Every row gives one point. Any point is a mix of the corners, with weights that add up to 1. It lies inside the corners' shape when no weight is negative. Is each point inside? If not, which corners have a negative weight?
In the rows, 128 means zero.

Corners:
(1): [157 166]
(2): [139 108]
(3): [ 25 104]
Points:
[151 162] -> inside
[130 116] -> inside
[ 58 129] -> outside (2)
[106 122] -> inside
[161 131] -> outside (3)
[150 161] -> inside
[ 96 109] -> inside
[178 151] -> outside (3)
[155 135] -> outside (3)

Corners:
(1): [ 54 121  98 172  98 156]
(2): [ 56 176  86 110 171 120]
(3): [109 127 139 183 126 166]
(4): [ 76 148  88 142 179  48]
(5): [170 116  81 128 111  86]
(6): [117 127 194 126  82  92]
(7): [165  56 199  86  94  81]
Points:
[ 85 157  49 159 155 113] -> outside (6, 7)
[100 121 120 124 115 106] -> outside (3)
[125 104 166 113 109  89] -> inside
[110 123 103 139 136  96] -> outside (6)
[102 149  80 150 109 149] -> outside (4, 7)
[ 76 158 106 120 151 117] -> inside
[ 78 145  82 128 153 121] -> outside (6)
[ 85 122 114 160 111 139] -> inside

Corners:
(1): [ 95 125 198 127 140  78 119 146 138  64 147]
(2): [ 57 121 149 126  87  44 153  74 162 119 119]
(3): [ 79 144 167 124 203  99 123 101 132 153 180]
(4): [107 208 137 163  73  61 164 154 115 124  90]
(5): [196 158 200 143 146 163  30 126  86 125 105]
(6): [ 60 109 160 105 156 108  94 175 150 201 123]
(7): [132 102 164  86 113 163 158  86 141 178 126]
(8): [141 150 128  79 130 147  95 115 170 183 179]
(9): [114 163 109  93 125  76  82 143  54  92 131]
(10): [205 100 135 179 110  72  98  95  75  72 113]
(11): [164 197 167 107 152  52  75 179  91  90  86]
(12): [135 152  94 104 172 137  61 158 112 123  88]
Points:
[126 142 152 116 120 108 107 138 128 128 120] -> outside (3)
[134 153 151 119 124 101 105 116 111 112 128] -> outside (6)
[145 171 162 122 151  92  72 150  90 110 146] -> outside (2, 7, 12)
[ 99 132 156 127 134  85 117 118 124 127 121] -> outside (8)
[138 129 139 108 142 112  89 116 112 140 130] -> outside (1, 4)

Corners:
(1): [156  92 100  74 122 113 171  97 118 111  68  58 123 150  99  77 207 135]
(2): [127 166 149 133 151 170 151 141 113 121 129 159 138 157  98 155 114 115]
(3): [105 129 129 161 156 181  91 163 111 116 218 143 140 110 168 119  96 114]
(4): [116  82 166 129 151 166 120 136 160 122 162 155 116 107 137 164 128 149]
(5): [150  96 126  88 175 134 181 144 114 169 164 141 121 106 162 150  95 117]
(6): [157  77  92  71 103  80 131 135  89 122  49 111 149 161  88  63 155 163]
(7): [110 105 152 148 108 161 155 181  98 153 195 158 133 110 150 161 117  96]
(8): [132 114 114 157 140 126 140 140 132 100 169 166 163  84 138 163 108 125]
(9): [ 88 125  90 162 148 154 149 157 145 158 190 146 157 121 150 146 109 168]
(10): [125  79 138 103 128  71 146 116  88 132 107  64 119 168 133 140 132 117]
(11): [138  76 109   7 120  65 162 141 129  97  92  90 162 164  86  99 173 114]
(12): [118 147 171 129 123 111 150 146 143 155 146 144 124 111 151 111 100 143]
(13): [ 62 120 134 135 116 121  95  78 203 145  48 119 154 150  94  93 121  88]
(14): [139  90 168 205 146 165 137 156 130 153 193 108 164  63  97 122  99 148]
(15): [ 63 114 128 134 151 140 151 133 115 126 159 137  95  83 108 140  96 147]
(16): [160 136 114 115  99 173 142 164 151 131 114 103 121 108 101 139  96 136]
(17): [ 84 147 118 115  85 124  78  59 141 160  88  91 126 139  72 130 115 159]
(18): [ 59 150 123  78 124 101  82 139 148 165  63 121 124 115 111 143 165 118]
(19): [ 69 171  99 108 132  83  65 127 186 179  95 148  94 134  71 121 171  80]
Points:
[114 116 132 130 136 134 133 144 130 136 154 135 139 120 122 135 109 128] -> outside (1, 18)
[113 108 130 118 136 119 138 132 116 134 141 122 132 125 122 136 130 132] -> outside (13, 16)
[115 117 125 131 133 129 127 133 138 128 142 141 137 110 121 142 122 127] -> inside
[131 111 138 116 131 128 138 146 131 139 149 136 141 128 132 128 115 124] -> outside (1, 15, 18)
[110 123 119 107 116 104 117 110 152 132  78 105 129 136  85 123 141 137] -> outside (3, 5, 7)
[107 124 116  97 119 110 137 123 134 143 102 120 128 139 109 128 137 119] -> outside (3, 4, 14)
[113 117 127 121 127 142 135 129 120 132 126 121 131 126 129 131 115 141] -> outside (11, 14, 19)

Corners:
(1): [174 137 186 105 124 145 111 167  99 130 126 141 157  94 130 108 130 156
 156 104]
(2): [134 184 167  43  79 174 105  73 129  95 129 189 124 149 124 209 110 205
 143 149]
(3): [154  87 211 125  54 128 155  68 190 201  44  67 113 155 165 131 148  83
 126 147]
(4): [155  94 140 123 152 138 127  46 139 142  43 173 113 133 163  49 144 202
 173 168]
(5): [ 81 150 104 104 147 175  96 189 116 132 135 153 114 109 129 152 128 113
 141  66]
(6): [ 90   7 161 135 122 152 124 164 123 112 125 111 140 128 165 119 122 112
 120 132]
(7): [140  63  81 159 137 116 112  82 179 161  74 123 180 112 226 203 116  81
 124 110]
(8): [171 135 172 115  84 114  97 167 118 151  97  65 124 175 135 131 128 122
  71 102]
(9): [ 97  79 127 131 175  66 113 119  55 131 162  87 169 124 120  76 176  76
 112 131]
(10): [146 147  81  60 161 163 102 120 112 132  79 113  96  98 114 111  96  94
 170  94]
(11): [139 188  83  29 197 180 115 163  87 125 165 179 146 165 182 140  96 116
 127 102]
(12): [ 74 138 199 103  88  68 141 138  72 128 124 102 116 120 111 107 154 145
 172 108]
(13): [143 138 104 127 176 117 156 191 124  58 175 127 113 135 132  98 141 112
 117 116]
(14): [ 86 151 155 110 181 201 160  98 192  98 124 116 175 123 169 192  86 130
 138  95]
(15): [118  99 133  82 146 135 124 152 123 123 115 112  82 154  92 209 149 143
  88 134]
(16): [128 124 156  83 148 116  81 190 145 116 121 145 122 130 133 157 123  72
  73  62]
(17): [ 95  97 146  73 122 146 193 121 133 146 121 113 146 129 154 144 110 135
 128  75]
(18): [133 120 127  96 157 143  92  90 145 116  85  79 155  70 169 101 177 155
 116 140]
(19): [152 107 158  85 109 120 160 132  56 161 106 103  67 135 116 213 117 137
  55 138]
(20): [106 125 113 127 208 140 147 168 163  98  69 170 164  74 140  99 125 132
  90 148]
(21): [114 118 141  55 153 145 114 129 176 171 131 134 111 116 123 151  85 110
 113 118]
Points:
[119 111 155 108 125 126 132 149 133 130 114 115 126 127 126 156 124 110
 105 110] -> outside (4, 11, 18)
[138 108 155 106 119 116 136 141 119 134 119 101 132 141 140 146 137 124
  95 129] -> outside (4, 5, 10, 14, 16)
[121 114 141 101 141 135 115 125 122 134 105 130 138 120 147 143 132 143
 116 118] -> outside (3, 10, 13)
[119 135 132  75 175 138 118 142  96  99 135 138 122 117 115 131 130 143
 121 131] -> outside (3, 5, 7, 8, 17)
[148 131 140 100 133 154 128 154 133 123 112 142 131 136 155 142 108 119
 116 103] -> outside (9, 12, 15, 18, 21)
[125 119 149 101 140 136 130 136 125 128 117 124 140 120 141 135 127 128
 126 109] -> inside
[129 126 134 104 151 138 120 125 133 121 110 136 132 115 148 121 125 124
 136 122] -> outside (8, 15, 17)
[127 109 144 100 135 130 124 141 119 136 119 109 126 128 141 138 131 114
 115 105] -> outside (2, 20)
[127 114 135 113 146 127 134 147 111 126 114 111 127 126 142 129 135 117
 114 113] -> outside (2, 21)

Corners:
(1): [ 88 113 150 125 143 160 114 165 135 114 194 131 157 127 160 178 137 139
  67  64]
(2): [182 132 155 133 153 100 137 134 148  79 155 180 137 112 163 195 147  74
 111  91]
(3): [ 61 132  98  81 100 102 112 123 137 135  89 128 150 133  65  84 211 213
 158 150]
(4): [144 123 146 125 138  74 100 143 146 108 144  44 168 117 134 128 125 105
  82 101]
(5): [ 85 103  95 107  62 204  65  96 165 150  79  94 159 184 122 114 182 177
 144 170]
(6): [106 145 101  70  90 195 108 203 153 137 120  84 178 130  96 107 138 145
 172 179]
(7): [103  73 133 135 173 128  60 154 148  92 117 121 168  98 150 126 153 167
 164 146]
(8): [140 122 135 129 104  93 160 182 129  80 136 120  98 127 189 210  96 142
 115 112]
(9): [138 149 124 126 141 104 100 144  91  53 137 142 189 165 169 177  69 132
 136  92]
(10): [ 55 103  79 103 103 181  88 155 152 151   8  97 177 111  87 145 150 149
 154  84]
(11): [144 174 174 203 112 139 168  65 104 129 212 145  86  82 162 125  98 102
 181 127]
(12): [179 176 106 125 150 144 119 103 121  77 138 183 106  87 134 126  93 115
  89 108]
(13): [126 228 179 138  87 109  99  93 135 128 188 165  80  68 220 131 145 119
 179  75]
(14): [156 169 190 139  69 109 186 100 167 130 172 204 125  85 179  88  93 107
 166  97]
(15): [ 89 148 176 110 118 125 101 155 177  42 121 128 152  71 108 210 115 147
  96 136]
(16): [107 167 224 131  83 105 106 119  83 142 143 200  71 115 153 118 102  47
 169 132]
(17): [ 52 140  82  91 150 133  52 152 177 209  63  87 165 143 113 147 131 172
 156 177]
(18): [ 57 162 186  81 140 205 127 116 135 158  26  64 148 177 119  76 175 158
 202 151]
(19): [138 133 165 120  99 146  53 155 136 147  81 107 207 155  83 172 148 231
 134 125]
(20): [100 105 130 105 129 153  50 171 192 102 118 113 118 168  75 152 117 166
 170  80]
(21): [153 119 186  78 111 127 139  60  96 125 191 164 102  80 181 143  81  99
 157  68]
Points:
[113 140 133 105 114 140 106 150 147 122 125 109 152 119 125 134 129 138
 141 133] -> inside
[122 140 155 122 113 142 105 122 137 105 129 134 144 117 128 136 133 134
 142 111] -> outside (8, 17)
[106 158 148 114 131 117 108 128 117 131 121 126 140 118 148 170 124 130
 119 112] -> outside (5, 6, 7, 14, 20)
[164 102 140 136 172 125  78 158 158  96 170 139 193  73 122 190  67 112
 105  72] -> outside (3, 5, 8, 13, 16, 18)
[151 129  88  97 125 114  67 135 153 117  99 124 182 138 119 118 121 156
 145 111] -> outside (1, 8, 11, 15, 16, 18)
[119 141 139 115 120 134 117 123 141 114 133 140 118 104 146 135 124 124
 140 114] -> outside (9, 19)
[105 134 154 110 109 129 112 132 140 122 127 122 141 120 135 139 134 139
 149 119] -> outside (12)
[101 137 148 111 107 132 108 137 143 126 125 126 145 120 133 138 136 143
 151 123] -> outside (12)

Corners:
(1): [130 106 130  93  76 151  73 103 112 181 206  95 106 102 159 132 116 103
 146 118]
(2): [116 147 109  61 239 130 132 146 117 137 203  43 179  95 130 128 134 138
 196 145]
(3): [150  76 127 106 154 115 213 160 163 117 144  81 157 200 110 114 170 144
  76 124]
(4): [116 115  87  59 138 119 107  92 124 202 119 123 102  81 144 136 128  81
 111 138]
(5): [102 103  95 164 117 135 142  84 147  93 137 135 126  99 110 116 152 137
  40  57]
(6): [ 75 111 137 121  97 148 119  97  52 149 140  88 103  97 174 176  87  92
 110 167]
(7): [156  91 185 199 159  93 174 192 116 117 131 132 103 129 139  97 171 177
  69 115]
(8): [126 126 133 220 124 183 165 170 200 107  38 126  90 157 173 146 145 118
  55  88]
(9): [100  94 107 139 123 124  89  99 137 160 179 125 142  77 198 200 105 101
 152 166]
(10): [177 108 141 131 197 134 204 139  90 136 112 119 151 145  74 118 160 217
 128 187]
(11): [ 90 110 142 165 114 156 190 152 164  80  72 203  73 110 135  80 161 123
 135  77]
(12): [120 108  95 180 139 112 228 144 121 130  87 103  96 122 100  69 127 240
  91  52]
(13): [202 133  81  54 150 136 100  49  95 165 149 100 198 103 191 160  86 119
 148 142]
(14): [137 168  94 110 144  73  95  89 127 151 215  96 143 103 117 166  76  89
 118 148]
(15): [117 103 153 155 143  90 164 172 149 104  87 147 149 112  93  41 132 179
  65 145]
(16): [ 94 153  64  68 117 137  78  89  46 183 153 138 147 135 167 176 124  88
 116 151]
(17): [ 95 102 142 175 101 128 120 141 161  66  70 184  93 123 117 168 144 172
  99  59]
(18): [ 88 132 141 143 124 147 183 119 163 135 107 161 102 132 172 116 130 154
  36 133]
(19): [104 101  75  97 148 187 129 150 102 151 155 158 136 122 118 159 109  91
  88  83]
(20): [ 96 152 115 118  62 122 140 133 134 124 132 150 140  53 142 164 135 120
  92 141]
(21): [118  86  91 115  39 143 143 156 146  61 133 163  48 111 162 145 140 149
  81 140]
Points:
[113 116 122 129 118 127 138 129 130 128 124 135 119 106 140 143 134 133
 100 121] -> inside
[136  86 134 143 110 142 144 129 146 119 113 133 122 119 147 142 146 142
  62 121] -> outside (2, 11, 12, 14, 16)
[120 123 116 129 117 137 147 137 136 110 118 134 120 124 137 134 124 148
 103 120] -> outside (4, 5, 7, 9)
[121 115 114 119 127 144 141 128 130 123 134 121 123 132 149 142 117 142
 120 131] -> outside (4, 5, 7, 20)

Corners:
(1): [ 71  99 203 121 154  85 156 138 136 100 127  77 101 214  81 148 133 151
  63  77]
(2): [117 113 106  92 142 144 105 151 138 225 118 197  79 176 118 171 120  72
 124 163]
(3): [112 121 194 147 129 112 185 146 116  56 110 119 134  78 108 136 119 141
 164 128]
(4): [181 125  97 116 100 103 163 187  93 207 141 101 152 200 133 107 160 119
 119 174]
(5): [ 82  82  81 162 103 167 161 121 104 169 105  62 125 104 212  71 167 125
 163 189]
(6): [159 130 150  86  11  92 166  48 156  63  79 150 130  78 119 147  43 150
  94 120]
(7): [108 115  80 108 123 142  90  99 123 177 156 158  76 138 110  88  97 104
 145 144]
(8): [142 176 126  63  86 152 154 165 136 105 137 205 139 127 121 184 126 187
 147 164]
(9): [ 71 143 160 147 104 118 147 104 107 133 130 132 110 154 138 120 102  94
 161 152]
(10): [ 91  92 109 183  99 132 120  89 104  65 101 151  74 137 201 166 125  81
 148  68]
(11): [ 83 186 155 164  74 172 221 113 104 165 193 120 160  88  83  51 110 170
 139 172]
(12): [ 61  77  96 104 171 131 122 160  65 202 199  78 110 178 120 109  82 117
 127 164]
(13): [ 90  49  65 127  84 118  74 147 120 166 164  75 169 182 121  89 152 116
 129  65]
(14): [194 170  88 105  83 142  45 125 124 178 113 201 145 109 162 167  90 134
 178 106]
(15): [118 145  98  91  78 171 113 170 154 126 139 102 105 141 170 191 164  88
 140 104]
(16): [145 106 194 120 108 141 180  98 156 123 121 133 130 133  51 174 188 130
  93 164]
(17): [ 87 209 130 127 172 151 164  75 148 110 144 161 105 151  87 132  99  52
  93 110]
(18): [ 73 116 161 125 180  83 134 172 132 100 197  71  97 112 100 180 195 183
  98 147]
(19): [154 111 168  57  81  82 162  79 133 155 146 144 146  36 113 159 110 184
 164  90]
(20): [ 77 209 111 175 154 155 170 108 182 102 147 109  83 157 133 152  88 103
 182 129]
(21): [162 129  92 131 184 156  74 185 164 188 214 162 110 218 213 170  83  23
 200 137]
Points:
[118 135 136 117 115 131 148 121 131 133 136 136 114 131 120 145 122 122
 128 140] -> outside (13)
[125 164 126 122 117 139 154 114 131 127 141 152 107 119 110 152 112 122
 135 138] -> outside (1, 5, 9, 13, 21)
[117 117 118 105 117 131 123 132 120 164 152 134 120 141 127 140 125 120
 128 135] -> outside (3, 20)
[123 122 136 111 118 133 152 131 130 166 150 113 135 148 109 130 112 121
 127 133] -> outside (7, 8, 9, 10, 18)
[119 119 108 127 110 139 138 122 125 158 141 121 118 123 136 122 125 112
 141 144] -> outside (1, 8, 9)
[116 128 123 124 133 133 141 126 126 146 148 134 108 140 132 133 110 120
 140 146] -> outside (9, 13, 15)
[107 162 123 124 129 136 133 143 125 133 166 136 121 147 126 141 118 121
 147 118] -> outside (2, 5, 6, 16)

Corners:
(1): [120  86 146  71 106 150 197 144 101 145 196  86 186 152 128 148 102 160
 169  64]
(2): [115 158 161 149 162 137  98 145 118  91 155 147 160 162 210 146 161 129
 125 193]
(3): [ 81 132  83 100 148 107  58  97 153 140 144 122 173 138 140 137 148 142
 117 162]
(4): [197  91 158 113 119 160 133 105 110 137 161 139 147 165 146 190 165 146
 154  67]
(5): [120  65 136 196  59 147 194 193 101 170 178  63  65  54  43 116 206 117
 163 176]
(6): [115 127 109  56 117 145 101 143 122 120 159 155 149 176 129 163  77 199
  89  34]
(7): [127 109  50 163 122 141  57  94 109  85  85 118 169 103 201 111  92 111
 137 169]
(8): [164 124 119 138 136 112 155 121 110 109 169 163 146 184 135 134  93 167
 165  68]
(9): [160 108 142 149  99 162 154 121  59 147 140 132 108  75  76  96 202 102
 154 241]
(10): [ 79  91 136 125 129 137 138  99 139 149  91  90 143 142 149 144  65 200
 124 142]
(11): [111 154 143 118 178 153 146 146 107 129 106 161 188 123  94 186 126 193
  93  61]
(12): [146 132 171  95 157 143 110 153  90 131 127 129 161 162 157 108 149 186
 143  28]
(13): [150 154 150 107 136 158 115 118 119  87 197 118 120 131 147 158 132 194
 163  73]
(14): [125 123 177 149 100 115  88 103 178  92 152  91 167 108 171 127  88  97
 111 124]
(15): [136 130 142  75 175 108 180 139 101 119 159 134  94 134 146 156 134 178
 120  36]
(16): [127 170 112 111 124 165  87 124 199 143 117 135 145 133 205 116 116 168
 102 155]
(17): [148  45 117 145 109 147 170 207 162 119 115  67  67 104  19  62 195  58
 168 236]
(18): [154 167 120 109 126  84  75 180 142 144  99 113 164 129 141 159  92 189
  95 151]
(19): [134  52 122 163 144 177 133 167  94 182 148 123  84  75  45 124 129  72
 165 179]
(20): [130 100 129 162  50 161 139 120 110 143 130 123  99  77  84 128 173  36
 225 222]
(21): [123 197 139 136 127 156 123 105 135 127 135  82 144 185 119 148 134 130
  79 109]
Points:
[134 130 127 109 138 147 125 132 120 130 137 132 143 140 136 141 129 152
 134 121] -> outside (5, 14)
[133 122 130 139 118 144 121 130 125 132 137 109 148 127 127 135 133 129
 140 146] -> outside (6, 15)
[135 130 140 132 122 149 141 139 120 103 156 111 136 127 141 122 134 147
 130 106] -> outside (3, 4, 10, 18, 19, 20)
[130 117 127 131 123 144 117 136 128 133 135 118 138 125 126 131 133 135
 139 148] -> outside (15)
